Each row of a before or after table is a point. One or more steps were done to the points. Then noise was added and the rows were shuffled. The steps act on columns, c1 being the first. Name the steps. A step turns or swaps two columns, mirrors them in a line or flattens them onto one, adds a multiple of one to another, or multiplies or shifts one. Angles are multiples of 10 degrees, from the lower column toward the higher: turns from -170 to 170, lines from 10 to 170 but not 90. Use the fewest steps. Two steps may share a column if one is a turn and the other turns, adds or multiplies; they go together, in the order done. Otherwise the lowest column goes first.

Before (13 x 3)
[[ 1.2 -1.1 -5.7]
 [ 4.2  6.3  5.0]
 [ 0.4 -1.1  4.3]
 [-4.7 -2.2 -4.5]
 [-6.3 -0.8  2.0]
 [-2.2  9.3 -3.3]
 [ 3.7  5.8 -6.7]
 [-4.8  7.9 -2.0]
 [-4.3  0.8 -0.1]
 [ 2.5 -2.1 -2.9]
 [ 0.9 -0.5 -2.0]
 [-6.0 -0.3  2.4]
 [-3.9  6.5  3.4]]
After (13 x 3)
[[ 4.3 -8.7 -3.4]
 [-1.6  1.0 -6.0]
 [ 4.6  3.0 -4.9]
 [-1.0  0.6 -2.1]
 [ 3.9  0.1 -0.1]
 [ 6.1  1.3  2.8]
 [-0.1  1.0  4.3]
 [-3.6 -6.9  5.3]
 [-2.9  1.3 -2.7]
 [ 6.4  1.9  1.9]
 [-2.8 -6.2 -7.1]
 [ 5.1 -5.9  4.1]
 [ 6.2 -7.0 -2.5]]
Steps: turn c1 and c2 by -170 degrees

Before (12 x 4)
[[ 4.3 -2.2  3.9  5.6]
 [10.8 -0.5 -6.4  2.8]
 [-3.5  3.8  3.7  4.1]
 [-0.3 -0.5  3.9  4.5]
 [ 4.7 -2.2 -5.3 -6.0]
 [-1.9 -3.4  1.2 -1.7]
 [ 1.0  0.9  1.8 -2.8]
 [-2.7 -1.3  6.8  5.3]
 [ 0.9 -5.0 -1.6 -6.7]
 [ 1.7  0.7 -6.8 -0.9]
 [-5.1  0.2  3.7  5.6]
 [ 2.0 -2.4  1.2 -7.5]]
After (12 x 4)
[[ 1.2 -3.2 -7.2  1.6]
 [-2.9 -2.3 -2.0 -0.7]
 [ 1.3  0.5 -3.2 -0.7]
 [-3.1 -0.4  2.6 -8.2]
 [ 1.9  0.1  1.6  6.8]
 [10.1 -4.2  4.5  4.8]
 [-4.7  1.8  4.0 -5.3]
 [-0.6 -0.3  2.7 -5.3]
 [-0.6 -5.1 -5.6  3.7]
 [ 3.4 -3.5  4.1 -5.5]
 [-1.9  4.6  2.6 -4.7]
 [ 3.7 -3.7 -3.5  7.0]]
Steps: turn c1 and c2 by -20 degrees; turn c3 and c4 by -110 degrees

Before (11 x 8)
[[ 4.1  4.2  1.3 -4.2 -5.1  0.4 -4.3  1.6]
 [-3.4  1.4  5.2 -2.8  2.4  5.4 -3.9 -1.1]
 [ 3.4  2.5  4.8 -3.9 -2.2 -0.5 -0.6  7.2]
 [-0.8  8.8  4.7 -7.3 -6.5  7.3 -5.2 -5.1]
 [ 5.1 -2.4 -5.0 -1.8 -0.4  2.4 -2.3  5.5]
 [-1.9  2.4  1.1  6.2 -0.1  1.7 -4.2  3.2]
 [ 1.8 -6.4 -4.6  4.7  2.7 -3.1  2.6  1.1]
 [ 3.2 -1.5  3.0  7.9  3.4  0.2  0.4 -1.6]
 [-6.1  5.4  2.8 -3.0 -0.2 -0.4 -4.8 -4.7]
 [-0.3 -2.6 -6.3  9.1  4.8  0.0  8.5  2.2]
 [ 1.2 -3.4  3.9 -1.8 -8.0  1.7 -2.0  5.6]]
After (11 x 8)
[[ 4.4  4.3  1.1  3.9  0.8 -4.7  4.3  1.9]
 [ 3.3  3.9  4.9  2.1  0.8 -2.2  0.2  7.4]
 [ 1.6 -4.3 -4.5 -6.6  2.8  2.9 -2.4  1.0]
 [-0.5  7.5  4.8  8.9 -6.2 -8.0  5.6 -5.0]
 [-5.9  2.8  2.9  5.1  0.4  0.0  5.0 -4.6]
 [ 3.5 -8.1  3.0 -1.6 -0.7  3.0 -0.2 -1.6]
 [ 5.5  1.9 -5.0 -2.2 -2.3 -1.1  2.2  5.6]
 [ 0.0 -9.5 -6.1 -2.7 -0.9  4.6 -8.6  2.4]
 [-3.2  3.0  5.2  1.0 -6.1  1.8  3.8 -1.1]
 [ 1.7  1.9  3.9 -3.4 -0.3 -8.3  2.2  5.8]
 [-2.2 -6.2  0.9  2.7 -1.5 -0.4  4.2  3.1]]
Steps: turn c2 and c4 by 90 degrees; turn c5 and c6 by 100 degrees; multiply c7 by -1

Before (9 x 11)
[[-2.6  1.5  2.4  1.5  0.2 -3.1  1.5 -3.7  2.1 -8.8  1.5]
 [ 1.0 -2.8  3.8 -1.8  8.1 -4.9 -0.6  6.3 -8.9  1.9 -2.8]
 [-5.0  3.7  7.5  2.8  2.1 -2.0  0.0  5.8 -6.4 -0.1 -1.4]
 [-5.3 -3.7 -2.3  0.0 10.3  2.1 -2.1  7.1 -4.1 -3.0 -0.2]
 [-0.9  2.4 -1.8 -8.0 -1.2 -4.5  1.4 -0.6  1.8 -2.0  1.2]
 [ 3.4 -5.9 -4.8  8.2 -2.0  0.9 10.4  1.3  0.4 -0.8 -2.8]
 [ 3.0  3.1  1.5  4.7  2.0 -2.9  7.5  3.1 -2.3  0.9  3.8]
 [-2.1 -4.4 -1.5 -7.2  0.5  1.3 -1.7 -0.5  0.7  3.0  5.3]
 [-2.5  2.7  0.7  3.2  1.8 -7.1 -6.0 -4.1  5.4 -5.2 -8.5]]
After (9 x 11)
[[ 1.2 -2.9  3.5 -2.5  8.2 -4.9  0.2  6.3 -8.7  2.1 -3.0]
 [-1.1  2.7 -1.6 -5.5 -1.1 -4.8  6.4 -0.8  1.3 -2.6  0.8]
 [ 3.4 -5.9 -4.8 12.7 -1.4  1.1  2.6  0.8 -0.4 -1.5 -1.9]
 [ 3.4  3.4  0.7  8.3  2.2 -2.7  2.3  3.4 -2.7  1.6  4.6]
 [-5.7 -3.5 -1.9 -1.2 10.2  1.8 -1.1  7.3 -4.3 -2.5 -1.8]
 [-2.6  1.4  4.3  1.6  0.4 -3.3  0.5 -3.4  2.1 -8.2  0.4]
 [-2.7  2.9  1.0 -1.6  1.6 -7.2 -6.7 -4.3  5.4 -4.9 -9.5]
 [-4.9  4.1  8.3  2.4  2.2 -2.3 -1.6  6.3 -6.0  1.1 -3.2]
 [-2.3 -5.1 -2.0 -6.6  0.5  1.8  3.7 -0.8  0.7  2.2  4.8]]
Steps: add 0.3 times c1 to c11; turn c3 and c10 by 10 degrees; turn c4 and c7 by -40 degrees

Before (12 x 12)
[[ -7.4  -7.0  -3.7  -3.2   0.9   4.5  -0.7  -5.0   3.3  -1.8  -2.2  -3.7]
 [ -2.2  -5.0  -6.8  -5.9   0.4   2.7  -3.5 -10.0   1.0   3.2  -0.2  -1.7]
 [  4.2   4.1  -4.7  -0.2  -6.0  -6.1   0.9  -0.5   3.6  -0.8  -3.5  -3.2]
 [ -1.6   0.3  -7.6  -4.3  -3.9  -1.6  -4.5   1.3   1.7   0.9   2.1  -1.6]
 [ -4.9  -2.3   1.6   1.2   2.4  -9.3   6.7  -5.3  -4.2  -2.8   3.2   3.2]
 [  4.5  -6.7  -0.7  -0.2   2.0   5.1   3.9  -1.1   1.9  -4.0   1.8   0.4]
 [  3.3   1.4   1.2  -0.8   6.9  -5.0   6.0   2.2   1.4  -3.6  -2.5   4.1]
 [  3.0   1.5   4.4  -1.1   1.9   2.7   5.1   1.6  -3.0  -0.9  -1.6  -1.3]
 [  1.8   5.3   6.9  -0.3   2.6  -1.8   9.9  -0.3   3.1  -3.9   2.8   4.6]
 [ -1.3   2.5   3.1   7.0   4.5  -0.8   7.5  -1.6  -0.9  -1.0   0.7   6.1]
 [  1.3   4.8  -7.7  -1.1   0.1  -5.2   3.5   0.0   2.3   0.9   2.1  -6.2]
 [ -0.8  -3.4  -2.8  -2.4  -2.2  -1.9   1.0  -0.5   4.4   6.6   0.1  -3.3]]
After (12 x 12)
[[ -6.9  -7.1  -2.5  -3.1  -2.9  -4.1   9.6  -5.0   3.5  -1.9  -2.3  -3.7]
 [  0.4  -3.4  -1.8  -2.3  -2.3  -3.5   0.4  -0.5   4.4   6.6   0.3  -3.3]
 [ -2.1  -4.9  -2.3  -5.9  -0.8 -13.8  -0.4 -10.0   0.9   3.2  -0.2  -1.9]
 [  1.5   1.6   2.2  -1.1   3.3   6.4   2.7   1.5  -3.2  -1.0  -1.7  -1.2]
 [  0.3   5.2   7.2  -0.2   3.1   0.2   9.4  -0.2   3.0  -3.9   2.8   4.6]
 [ -0.4   1.2   1.6  -0.9   7.7  -1.1   6.9   2.1   1.5  -3.7  -2.7   4.1]
 [  6.6   4.3  -2.2  -0.1  -3.1  -7.9  -9.0  -0.4   3.6  -0.9  -3.4  -3.1]
 [  2.9  -6.7  -1.9  -0.2   4.1   3.0  -0.4  -1.0   1.8  -4.2   1.7   0.4]
 [ -5.5  -2.4   7.6   1.2  -0.2 -15.8  14.9  -5.3  -4.3  -2.9   3.0   3.1]
 [ -3.5   2.5   4.0   7.0   3.2  -1.9  12.7  -1.6  -0.9  -0.9   0.6   6.1]
 [  0.5   0.3  -7.1  -4.3  -4.3  -2.3  -5.5   1.3   1.7   0.9   2.0  -1.6]
 [  1.0   4.9  -5.6  -1.2   0.8  -7.4   2.0   0.0   2.1   0.9   2.2  -6.1]]
Steps: turn c1 and c5 by 30 degrees; add -1.5 times c1 to c7; add 1.5 times c8 to c6; turn c3 and c6 by 20 degrees

Before (13 x 18)
[[  4.1  -5.1  -0.5  -1.6   5.3  -0.3   7.1   1.0  -5.1   0.8   5.9  -5.3
    1.0   9.5  -5.0   4.3   1.8   4.9]
 [ -1.2   2.5  -3.8   5.2  -4.0  -2.8  -0.9  -5.2   3.1   2.2  -6.4  -4.7
   -3.4   1.2   2.2  -1.6  -2.3  -4.1]
 [  6.5   5.9   6.3   5.2  -1.9   0.2   4.7  -5.7   2.7  -5.2  -2.2   1.9
    3.9   4.7  -9.7   4.4   4.9   6.8]
 [ -1.6  -0.4  -6.5  -3.6   1.8   0.9   0.4  -7.8  -0.7  -1.5  -5.9   2.8
    2.0   1.1  -3.1  -2.2   0.2  -2.6]
 [  3.3   1.1   0.6   3.7   2.9  -0.4   1.1  -5.6  -4.5  -7.5   5.6   3.2
   -0.4   4.5   0.7  -5.4   1.0   3.6]
 [  8.8  -3.1   1.3  -5.0  -2.6   2.6  -1.4  -2.2  -4.0  -6.6   6.2   5.2
    5.2   8.5  -1.3   5.0  -3.8   3.2]
 [ -0.9  -5.7   7.1  -0.5  -5.7  -3.8   6.4  -1.8   6.7   2.4   2.0  -6.0
   -6.3   0.3  -3.9  -5.9  -3.3   2.9]
 [  2.1   1.1   2.1   6.8   0.7   2.3  -2.5  -8.2   3.9   4.1   2.0   2.8
   -1.8  -2.4   2.7  -5.9  -3.7   0.5]
 [  5.4   2.5   0.6  -4.3   3.3  -0.3   1.0  -4.0  -1.4  -8.2  -4.7  -2.9
    1.8   0.5  -3.2   1.9   2.3  -4.1]
 [  1.2   3.8  -5.3  -2.3   2.2   7.8   9.5   0.8   6.5  -0.5   1.5   6.0
   -5.4   7.1   0.5   1.6   1.7   1.3]
 [  6.0   1.2  -1.2  -1.5  -0.6  -3.2   1.2   0.5   2.9  -6.9  -1.4  -3.6
    3.8  -2.0   2.8  -3.3   1.2   3.3]
 [ -0.9  -4.8  -2.7  -3.5   4.2   2.0   8.2  -2.7  -4.8  -2.6  -6.1  -1.4
   -6.1   4.4   2.8   1.9   1.1   4.0]
 [  2.1  -0.5   2.9   5.8  -6.0   3.8  -2.4 -10.7  -0.1   1.6  -3.3   1.7
    3.5  -0.5  -8.2  -1.5   8.5  -4.8]]
After (13 x 18)
[[ -3.2   1.7   5.9  -3.0   1.9   1.0  -1.5  -7.8  -0.8   0.4  -5.8   3.2
   -1.0   1.1  -2.8  -1.8   0.3  -2.9]
 [ -5.3   3.6  -3.0  -1.4  -0.5  -3.2  -6.6   0.8   3.1   1.1  -1.6  -3.7
    1.4  -2.1   2.6  -3.3   1.3   3.1]
 [ -1.0  -6.1   3.0  -3.5   3.9   1.7  -2.0  -2.6  -4.6   8.4  -6.2  -1.6
   -4.9   4.3   2.6   1.8   1.7   3.9]
 [ -0.1  -1.5  -3.0   6.8   0.7   2.5   4.6  -8.2   4.1  -2.3   2.0   2.4
    0.9  -2.5   2.9  -6.1  -3.4   0.4]
 [  0.3   3.6  -3.8   5.8  -5.9   3.7   1.1 -10.3  -0.3  -2.5  -3.5   1.6
   -0.5  -0.5  -8.2  -1.5   8.4  -4.9]
 [ -0.9   3.9  -8.9   5.1  -1.7   0.6  -4.8  -5.5   2.9   4.6  -2.4   2.3
    6.1   4.8  -9.7   3.9   5.7   6.8]
 [ -6.0   5.3  -6.8  -5.1  -2.7   2.6  -6.7  -2.2  -4.2  -1.6   5.8   5.0
   -3.3   8.8  -1.2   5.0  -3.6   3.6]
 [ -4.4  -5.3   3.3  -2.1   2.1   7.9  -0.6   0.9   6.2   9.9   1.6   6.1
    3.7   7.2   0.4   2.2   1.7   1.0]
 [ -3.3   1.7  -4.0  -4.1   3.3  -0.3  -8.3  -4.4  -1.1   1.0  -4.5  -2.8
    2.6   0.7  -2.9   1.7   1.8  -4.8]
 [ -1.1  -3.1   3.6   5.2  -3.5  -3.1   2.1  -5.1   3.0  -0.8  -6.6  -5.0
    2.4   0.7   2.5  -1.9  -1.8  -4.0]
 [ -3.7   1.1  -2.3  -1.9   5.4   0.0   0.7   1.0  -5.6   7.1   5.6  -5.3
   -5.0   9.4  -5.4   4.3   1.7   5.0]
 [  5.1  -5.9  -4.7  -0.4  -5.9  -3.8   2.5  -2.5   6.5   6.2   2.4  -6.0
   -5.4   0.0  -3.9  -5.6  -3.0   3.0]
 [ -2.3  -0.6  -1.9   4.1   3.0  -0.5  -7.4  -5.9  -4.5   0.9   5.8   3.1
    1.0   4.4   1.1  -5.5   0.8   3.4]]
Steps: turn c1 and c3 by -140 degrees; swap c2 and c13; swap c7 and c10

Before (10 x 20)
[[  3.4  -2.8  -3.1  10.5   4.5  -2.5  -8.6   8.8  -5.2   3.1  -5.3   2.6
   -2.7  -3.0   8.4   2.4   5.9  -1.4  -0.1   1.1]
 [  0.2  -4.9  -1.6   1.1  -0.4   1.6  -6.3   9.1  -2.2   4.3  -4.3   0.7
    4.4  -5.2   3.1   2.4   2.4  -1.6  -2.7   2.5]
 [ -8.6  -4.1  -2.7  -1.5   4.3   3.7   0.2   1.1  -1.2   2.9  -4.9   3.8
   -4.6   3.5  -6.9  -3.3  -1.8   2.1  -0.2   1.1]
 [  6.0   2.6   4.0   0.7   2.3  -2.3   4.0  -4.5  -1.4  -0.6  -0.3   1.0
    0.5   4.8   0.6   0.0  -0.8  12.2  -2.4  -3.0]
 [  5.8  -0.9   6.4   1.0   3.6  -6.9   2.9  -5.8   4.9  -2.1   0.8   0.1
   -1.2  -3.8   0.9   2.5  -1.7   6.9   1.1   0.8]
 [ -2.2  -2.2  -3.9  -0.8   0.7   8.1   3.5  -3.0  -0.2   7.8  -6.3   5.8
   -1.6  -0.6 -10.5  -0.8   0.9   4.4   4.5  -2.3]
 [ -3.4  -3.2  -7.5   2.5   0.2   8.3   0.3   3.0   1.6  -2.6  -4.5   7.6
   -1.0   2.8  -7.9  -4.5  -1.5   1.8   2.9  -1.1]
 [  5.1   5.8   1.9  -2.0  -1.3  -3.2   4.5  -7.7   2.7  -1.4   1.8  -3.5
   -3.5  -0.8   6.1   1.1   2.2   4.5  -0.7   0.5]
 [  7.5   0.1   1.8  -2.4  -0.9  -8.4   3.0  -3.8   0.9   1.6   8.3  -3.3
   -5.0  -1.1   0.8   1.6  -3.1   8.1   0.6  -4.5]
 [  8.7   2.6   4.8   1.8   6.7  -2.3   4.8   1.2   4.9   2.2  -0.5  -5.9
   -1.6  -0.2   6.8   0.5  -1.7   7.9   1.3  -3.3]]
After (10 x 20)
[[ -8.2  -4.0  -2.5  -2.8  -3.5   4.0   0.1  -2.1  -2.0   3.2   1.4   3.6
   -4.1   3.8  -7.2  -2.0  -1.1   2.7  -0.6   3.5]
 [  3.3  -2.8  -3.0  -9.1  -6.4  -2.5  -8.8   7.9   1.0   3.7 -10.0   2.2
   -3.1  -2.5   1.2   7.5   6.0  -1.4  -0.2  -2.6]
 [  6.0   2.1   3.8   3.1  -2.7  -2.5   4.1   2.1  -0.5  -0.6  -0.4   0.2
    0.6   5.5   0.2  -3.2  -1.1  12.1  -2.8  -3.0]
 [  6.5   0.2   2.1   4.0   1.0  -8.5   3.4  -1.0  -0.1   1.9   5.8  -3.2
   -4.0  -1.1   5.7  -1.3  -2.6   7.9   0.0  -5.0]
 [ -2.1  -2.3  -3.7   1.6  -0.3   8.2   3.3   0.0  -0.6   7.4   4.4   4.9
   -1.2  -0.6 -11.6  -2.7   0.8   4.7   4.9   1.5]
 [  5.4   6.0   1.8   7.2   3.0  -3.3   3.8   0.6  -1.2  -0.6  -3.9  -2.9
   -4.1  -1.3   4.6  -4.3   2.7   4.1  -0.6  -1.3]
 [  5.6  -1.1   6.9   5.1   0.5  -7.0   3.3   3.1  -6.1  -2.5   0.0  -0.3
   -1.0  -3.0   1.2  -1.2  -1.7   7.5   0.8   0.5]
 [  9.0   2.3   5.1  -1.6  -2.3  -2.3   4.6   2.1  -7.9   2.4  -4.3  -6.2
   -1.7   0.0   2.6   1.3  -1.7   7.9   1.5  -6.1]
 [  0.4  -4.5  -1.9  -5.3  -1.7   1.2  -6.9  -0.4   1.4   4.2  -5.0   0.3
    4.4  -5.3  -0.6   7.5   2.4  -2.0  -2.4   1.6]
 [ -3.4  -2.7  -6.9  -6.4   1.3   8.1  -0.2   0.9  -1.8  -2.2   3.6   7.5
   -1.2   3.0  -9.1  -2.2  -1.7   1.9   2.7   1.9]]
Steps: turn c8 and c16 by 40 degrees; turn c4 and c8 by 110 degrees; turn c5 and c9 by -140 degrees; turn c15 and c20 by -20 degrees; turn c11 and c15 by 50 degrees
